Each row is a point. Each copy is the shape, with its points in the same order, stretched, turned, moved and blurred by noise. Some copies are also mirrored. Which?

Shape (7 x 2):
[[-48  25]
 [ 28 -14]
 [ 28  34]
 [ 34 -37]
 [ 39  14]
 [  2 -25]
 [ -1  19]]
Copy 1 (7 x 2):
[[-51  45]
 [ 16 -21]
 [-32 -35]
 [ 43 -22]
 [-11 -39]
 [ 16  10]
 [-28   0]]
Copy 1 is: mirrored
Copy 2 (7 x 2):
[[-52  24]
 [ 24  -7]
 [ 28  38]
 [ 37 -29]
 [ 37  19]
 [ -5 -18]
 [ -1  20]]
Copy 2 is: only turned
Copy 3 (7 x 2):
[[ 36  42]
 [ -9 -21]
 [-31  18]
 [ -2 -46]
 [-31  -3]
 [ 21 -19]
 [  3  20]]
Copy 3 is: mirrored
Copy 4 (7 x 2):
[[-18  54]
 [  7 -33]
 [-42 -27]
 [ 29 -40]
 [-23 -41]
 [ 24  -5]
 [-21   2]]
Copy 4 is: mirrored

Shape (8 x 4):
[[ 25 -24   9  18]
 [  8  17   3  31]
 [-37 -17  18  24]
 [ 21   2 -22  -1]
 [-35  -7 -21  18]
 [ 23   3  10  -7]
 [-26 -35   6 -14]
 [ 11   0 -11 -20]]
Copy 1 (8 x 4):
[[ 14 -33  10  22]
 [  2  10  -1  40]
 [-42 -23 -26  21]
 [ 17  11  16  -1]
 [-42   7   0   7]
 [ 28  -3 -10   7]
 [-22 -32 -20 -17]
 [ 16   4  -3 -14]]
Copy 1 is: mirrored
Copy 2 (8 x 4):
[[-15 -28  15  14]
 [-17  20   0  23]
 [ 33   9  24  47]
 [-10 -12 -26  -3]
 [ 24   3 -15  40]
 [ -6  -5   9 -16]
 [ 48 -16  19  11]
 [  8 -10 -14 -17]]
Copy 2 is: mirrored
Copy 3 (8 x 4):
[[ 38 -14  23  -1]
 [ 17  29  20   5]
 [ -9   3  33 -42]
 [ 25  -1 -13  13]
 [ -5  16  -4 -40]
 [ 14 -11  14  25]
 [ -9 -34   9 -31]
 [  5 -13 -11  15]]
Copy 3 is: mirrored
Copy 4 (8 x 4):
[[ 34 -34  -5 -27]
 [ 29  21  -5 -31]
 [-10 -12 -17 -60]
 [ 22  -1 -18  12]
 [ -6   8 -45 -32]
 [ 17  -9  11  -5]
 [-24 -39 -18 -24]
 [  1  -8  -7  14]]
Copy 4 is: mirrored

Shape (12 x 8):
[[-37   8 -31  15  29 -22 -12  -2]
 [ 12   4   8   3 -13 -21 -19  -8]
 [-10  38  23  44  -4  14  -8  -2]
 [ 25 -26 -14  33  17 -38  -6 -15]
 [  2  -2  -4 -19 -14 -47 -15   4]
 [ 16 -16 -19  11  -4 -33  18 -10]
 [ -7  16  -8 -19  -2   2 -30 -24]
 [  2 -25 -16  11  55  14 -10  27]
 [-12  28  24  18   2  19  -7 -12]
 [-14 -26  33  -9  18 -10 -15   6]
 [-15  11 -14  44 -12  28 -19  -7]
 [-26  -6 -25  -3 -25  48 -11 -24]]
Copy 1 (12 x 8):
[[-52   3 -21  15  10  17 -13  17]
 [ 19  -4   5  23  18 -10 -22   0]
 [  9  26  15  43   8  30  10 -36]
 [-14 -36   6  51   2 -32 -19  11]
 [  5  -8   9   0  30 -20 -31  27]
 [ -2 -36  -5  23  17 -22   7  11]
 [  4  15 -22   1  14   6 -34 -14]
 [-31 -16   5  13 -51  21 -12  23]
 [  3  24   8  20   6  22   5 -40]
 [-22 -11  36 -10 -15  -3 -31  -2]
 [  2  -5 -13  41  14  50  -9 -24]
 [  2 -17 -37 -10  18  55 -13 -40]]
Copy 1 is: mirrored
Copy 2 (12 x 8):
[[-37   6  -7  46  13  -9   3   7]
 [ 20  16  -3  15 -15 -29 -21   3]
 [ 22  20  38  31 -27   7  -6  44]
 [ 33  10 -20  60  18 -23  -7 -15]
 [ -1   5 -29  12 -22 -51 -15  -6]
 [ 21   0 -20  30  -7 -19  16 -20]
 [-14  31   7  -6  -1 -15 -20   0]
 [  5 -12 -20  22  59   4  -7  36]
 [ 14  18  42   8 -12  -4  -5  34]
 [  9 -20  11   6  21 -49 -23  22]
 [  8   4  24  32 -10  33 -20  14]
 [-15  -8  26 -17  -3  32 -21 -20]]
Copy 2 is: only turned
Copy 3 (12 x 8):
[[-53 -24 -34 -11  25 -13 -12   4]
 [  7   6   6  -3   4 -25 -26  12]
 [-38  47 -15  -1   2  10 -34   3]
 [ -6  -9   9  39  46 -43 -13  11]
 [  8 -13   9 -21   2 -50 -14  22]
 [ -3 -11   3  20  12 -46  12   3]
 [  5 -11 -12 -27   0   1 -28 -13]
 [-25 -26  -4  19  42  23   3  36]
 [-27  30  -6 -17  -2  22 -23  -7]
 [-19 -14  42 -16  13   3 -15  25]
 [-35   9 -29  30  -8  20 -36  -3]
 [-14 -26 -18   8 -41  35 -20 -29]]
Copy 3 is: only turned

Shape (15 x 11):
[[-17  -1  -9  -6  -1 -13   9  -4  60   2  16]
 [-15   3   6  12 -20  -6   7 -20   1 -22  11]
 [ 23   3  11   1  -8 -17 -21 -12  -4  -9  16]
 [-17  -5 -14 -19 -13 -16   8  -9   2  10  14]
 [-13   7 -28   7 -10 -15 -52   5  -9   6   5]
 [-12 -18   0   4  -3  42  11   3  -6   2 -20]
 [ 14   5   5  18   3   5   8  -7  -5   8   2]
 [-17   4  10   0  -5   3   9 -10   2 -34  11]
 [ -8  -2  -2 -12  11  16  10 -21   2  -6  18]
 [ 29  -3  -7   4 -13  41  11   5  -4   5   1]
 [-13   3   8   0 -11  51   7 -21   0   1  10]
 [ -5 -14 -33  13  -9  -8   7 -18  -1  -7   2]
 [-18 -37   3  12  -9 -16  -9  -7  41  10  15]
 [-17 -10   8   7  -5   0   7 -20  -1   8 -60]
 [-16   6   9   1  -2 -12  -8   0  -9   8   9]]
Copy 1 (15 x 11):
[[-22 -14 -22   7  18 -25  11   5  50  -6   5]
 [ -3  -4   2  13 -18  -8   5 -19   1 -23   1]
 [ 32  -1  -1   2  -9 -20 -25  -2   1  -7  11]
 [-15 -16 -19 -18 -12 -27   9  -6   2   3  13]
 [ -1  -1 -46  16 -18 -19 -36  12 -17 -12  31]
 [-12  -9 -13  -6  12  37   9  -9 -20   8   1]
 [ 15   7   1  12   5  -2   4  -8  -9  16  12]
 [ -2   0   3   0  -1  -2  11 -11  -1 -35   2]
 [ -3   5  -7 -19  15  -3   9 -23   4  -9  18]
 [ 21   8 -11 -10  -2  38   7   1   2  22  12]
 [-19  10   3 -10   2  36  -2 -25   3   1  15]
 [  8  -9 -37  10 -14 -11  16 -25  -3  -4   9]
 [-12 -50 -18  20  10 -17 -10 -13  28  -2  12]
 [-15  -5 -14  11   5  -1  -5 -15 -37  18 -44]
 [ -8  -6  -1   5  -2 -21  -7   3 -17  -1  17]]
Copy 1 is: only turned
Copy 2 (15 x 11):
[[-24   8  -9 -12 -18 -21  -8 -27  35   3   7]
 [-15  -7  -3  13 -19   1   6   4 -11 -20  19]
 [ 17  -8  20  21  -1   4 -19  10   2 -16  11]
 [-26  -8   0   5   0   8   1   9  19  -1  -8]
 [-12  -5 -10  17 -15   5 -53  30  -9  -2 -20]
 [ -7 -16 -27 -36  12  27  -4 -11 -24   4   7]
 [ 14   0   0   3   7  10  -1   2 -15  12  15]
 [-16  -2  -8  -7  -5  -5   5   4  -9 -27  23]
 [-13   8  -9  -6  19  18  -2  -7   8 -10  21]
 [ 31  -4 -18 -20   1  41  -2   1  -6   6  17]
 [-15   7 -14 -21  -3  49  -6 -13 -10  -3  35]
 [ -1 -12 -31  21  -4   3   2   0  -2  -7  -9]
 [-22 -32  -5   7  -8 -18 -21 -24  19   9   8]
 [-12 -15  -2 -19   6   3   6 -32 -43  -5 -30]
 [-21  -6  12   1   3   0 -15  18  -8   7   5]]
Copy 2 is: mirrored

Shape (17 x 12):
[[ 18  13  -5  22 -11 -20  13  -3 -19  -7   7  20]
 [ 26   5   8  27  19  11   4 -18  17   5  14  -8]
 [ -5 -19  11  -1   2   9  14 -13   0  16  -4   0]
 [ 19   4  -5   5  13  -9   1 -15 -27  -1 -10   0]
 [ -1  14   8 -17  -7 -19  -5  -3   6  -9 -13 -12]
 [-15  10  -4  -7  -5   8  12 -11 -25  -6  -1  -6]
 [ 17 -16   5  -4   7 -14   9  -6 -24  -9 -24 -15]
 [-13 -16 -18  -3  27 -32  10  21   7  -1  13  28]
 [ -3 -20  24  24  -7 -16  10  20  20  18   9  -5]
 [ 20 -29 -10   8  -7 -30   5   3   2  17   2  -3]
 [  0 -26  13   7  -9 -32 -24 -23 -11   0   9 -13]
 [ -8  -8  -1  10 -17 -21  13 -26  17  20 -14  -4]
 [ 14   9 -16  -3 -13  -5   4   8 -23 -16  -3  26]
 [ 18   1  16  18  -1   5   1   7  19 -10  -3  -3]
 [ 15  -4  -6  30  17 -12 -24   6 -26 -15 -12  27]
 [ -1   6  19 -10  11 -17 -24   4 -24   8 -23  16]
 [ -4  13 -15  -2  -6  -6   1  -6 -19  15 -23  -4]]
Copy 1 (17 x 12):
[[  5  17  -7  32 -19   4  -3  30  -9   2   0   2]
 [ 38  -7 -23  21 -15  26   7 -10  -4   2   4  -6]
 [  6 -15   0   9  -4   2  -2 -15 -14 -13 -19  -4]
 [ 16  20 -16  10  -6  -5  -5  10 -21   2 -21   6]
 [ 13  19  15  -2   5 -11   0   4 -13  -7  17  -7]
 [-18  21   1  -1   5   7   2  -5  -8 -16 -15  -7]
 [ 21  22  -6   1 -14 -26   0   7 -33 -21 -16   8]
 [ -7 -21 -27  16  12 -29 -10  16  -1  -1   5  27]
 [  8 -24   9  29 -24  -1   6 -15 -14   1  19  16]
 [ 17  -5 -19  15 -37 -20 -22   2 -27   6   6  16]
 [ 16   8  -2  18  -3   9 -24  -7 -49  -3  11  26]
 [ 14   0   1  30 -17  -2 -27 -22 -14  -7   3 -12]
 [ -4  20   0   1 -11  -1 -10  38   3  -5 -12   9]
 [ 27  -1   8  14 -16  13  11   0   4  -9  12   5]
 [ 16  20  -7  23   1   7 -10  25  -6   5 -20  45]
 [  9  13  22   3  20 -15  -2  13 -18  12 -25  23]
 [ -1  26   2   4  -8  -9 -12 -10  -6   8 -21  -4]]
Copy 1 is: mirrored
Copy 2 (17 x 12):
[[ 18  20 -20   2   0 -10  25   8 -20  16 -10  11]
 [ 21   4  17  25  -4   6  25  -9  -6  -4  17   0]
 [ -9   0  14   4  -2  -6  -5 -13 -20   3 -16 -15]
 [ 16   6 -13  -1  18 -28  12  -9 -19  -8  -8  -4]
 [-20   6 -11  -8   5 -19  12  -1  19  -2  -2  -6]
 [-10  20 -20  -8   9  -2  -6  -8 -20 -15 -17  -6]
 [ -2  -4   2 -17  21 -35  15   2 -16 -13 -19  -7]
 [ -8 -25 -19  12   6 -11 -12  18 -19  31   1  19]
 [ -6   6  29  21 -19  -5   7  29  -3  17  -5   0]
 [  9 -19   2  13 -10 -26  19  16 -10   6 -25  -8]
 [ -3  -5   1   4 -33 -60  18   0 -16 -15  -7  -7]
 [-28  -1   8  23  -5 -21  25 -16  -5  10 -27 -10]
 [ 19  10 -31 -19   5  -3   3   1 -12  10 -22  18]
 [  9   8  18   2  -5   5  18   5  10   5   4  17]
 [ 36   7  -7  -1   6 -39   2   2 -18   5  -6  46]
 [  6  18  -6 -13  13 -48 -17  -7   0   9  -2   1]
 [ -3  15 -16   6  20 -19  -3 -10  -5  -7 -32  -5]]
Copy 2 is: only turned
